Each row is a point. The ring and each string are closed loops that go straight from each point to the next, and from the last back to the first. Before rounding, they use only three directions, however many columns there are. Count how often each string passes through the ring. Passing back the other way cancels.

Ring (8 x 4)
[[ -9  14  -8  22]
 [  0   2  22  26]
 [  7 -16  37  11]
 [  9 -19  29  -9]
 [  6 -13   7 -23]
 [ -3  -8 -20 -28]
 [-10  -4 -28 -14]
 [-12   6 -23   6]]
String (30 x 4)
[[  5 -31  15 -23]
 [  2 -13   4 -15]
 [  3 -32   5 -32]
 [  2 -31  -9 -47]
 [ -1  -5 -26 -38]
 [ -4  19 -35 -22]
 [ -4   8 -16  -9]
 [ -3  -5  -3  -6]
 [ -7  16 -26  -6]
 [-14  11 -43 -12]
 [-17 -12 -37 -15]
 [-14 -14 -24  -7]
 [ -6  -9  -5  -2]
 [ -6  11 -10   7]
 [-11  32 -22  23]
 [-14  30 -17  37]
 [-12  17  -2  40]
 [ -5 -19  15  14]
 [ -3  -9  18  21]
 [ -1 -11  34  33]
 [  1  13  31  42]
 [  2  15  18  25]
 [  1   2  13  10]
 [  2 -28  24  -2]
 [ 10 -41  51   1]
 [ 14 -47  60  -4]
 [ 13  -9  38   0]
 [  8   4  17  -2]
 [ 15 -25  35 -22]
 [ 13 -42  31 -34]]
Times through: 0
